Rows are points. Each copy is the shape, with its points in the same order, stretched, turned, moved and blurred by noise. Say if it was mirrored as well.

Shape (7 x 2):
[[  0 -21]
 [ -7  11]
 [ -2  12]
 [-18  14]
 [ 19   1]
 [-49  31]
 [ 31  11]]
Copy 1:
[[ 10 -34]
 [ -3   3]
 [ -2   3]
 [-22   6]
 [ 18  -2]
 [-50  26]
 [ 31   6]]
Copy 1 is: only turned
Copy 2 (7 x 2):
[[ -9 -24]
 [ -8   9]
 [ -8  13]
 [-20  14]
 [ 12  -2]
 [-42  35]
 [ 26   3]]
Copy 2 is: only turned
Copy 3, 7 rows:
[[ -1 -16]
 [-11  11]
 [-11  10]
 [-26   8]
 [ 12   7]
 [-60  16]
 [ 22  19]]
Copy 3 is: only turned
Copy 4:
[[-19   7]
 [ 15   2]
 [ 17   6]
 [ 19  -9]
 [  6  27]
 [ 37 -37]
 [ 17  38]]
Copy 4 is: mirrored

Shape, 6 rows:
[[ 31  23   3]
 [ -2 -12   8]
 [ -8 -47 -40]
 [-49  24 -10]
 [ 11 -20 -19]
 [  0  17  22]]
Copy 1, 6 rows:
[[ 39   7 -36]
 [  9 -18  -4]
 [ 17  -5  45]
 [-35  31 -12]
 [ 29  -6   9]
 [  3  -5 -32]]
Copy 1 is: mirrored
Copy 2:
[[ 20  37   6]
 [ 14 -11  10]
 [ 35 -43 -32]
 [-46 -14  -6]
 [ 29  -7 -16]
 [  2  14  23]]
Copy 2 is: only turned
Copy 3 (6 x 3):
[[  9  29  21]
 [-14  -9   1]
 [ -6  -5 -60]
 [ 45 -39   8]
 [ -7  16 -23]
 [  2   0  28]]
Copy 3 is: mirrored
Copy 4:
[[ 30  10   3]
 [ -7  -4  27]
 [-29 -54   8]
 [-48  28 -11]
 [ -1 -26  10]
 [  3  25  20]]
Copy 4 is: only turned

Shape (9 x 6):
[[ -9  36  36  23 -47   5]
 [-27  14  14   3 -45   4]
 [ 44 -25 -10 -13  35  -4]
 [ 18  -2  -2  28  -3  18]
 [ 12 -34   5 -10  29  29]
 [ 10 -27 -44   4  48  12]
 [-27  47  31   4  -6 -11]
 [ 27  -4 -31 -23  17  21]
 [  5 -17   9  14 -33 -16]]
Copy 1, 9 rows:
[[ 38  27  58  40 -33   8]
 [  3  21  28  34 -48   0]
 [  6   3 -10 -40  51 -22]
 [ 25  11   5  26  26  -4]
 [-29   7   0  -3  49 -12]
 [-11   0 -52 -12  51   8]
 [ 15  11  32   5 -32  54]
 [  7  46 -27 -14  31  -5]
 [ 24  -6  18   9 -17 -30]]
Copy 1 is: mirrored
Copy 2, 9 rows:
[[ 22  16  30  31  20  13]
 [  1  17  29  -1   7  20]
 [ 22 -52 -37 -44  -2 -32]
 [ 12 -36  -8  11  -9  -8]
 [  8 -60   6 -38 -25 -36]
 [-17 -47 -46 -31 -46 -37]
 [ 14  33  15   9  16 -25]
 [ 23 -22 -25 -41 -33 -14]
 [ -6 -24  -1  -8  29  20]]
Copy 2 is: mirrored
Copy 3:
[[-36  -8   8  15  45  52]
 [-30 -17  24  20   2  44]
 [ 53  31 -25 -22 -13 -24]
 [  1  30 -27   9  12  21]
 [ 17  47   9   2 -14 -20]
 [ 11  31 -46  -7 -48 -38]
 [-52 -27   1  -8  29   3]
 [ 22  29 -18 -40 -39   4]
 [ 23  -5  -2  33   9  25]]
Copy 3 is: mirrored
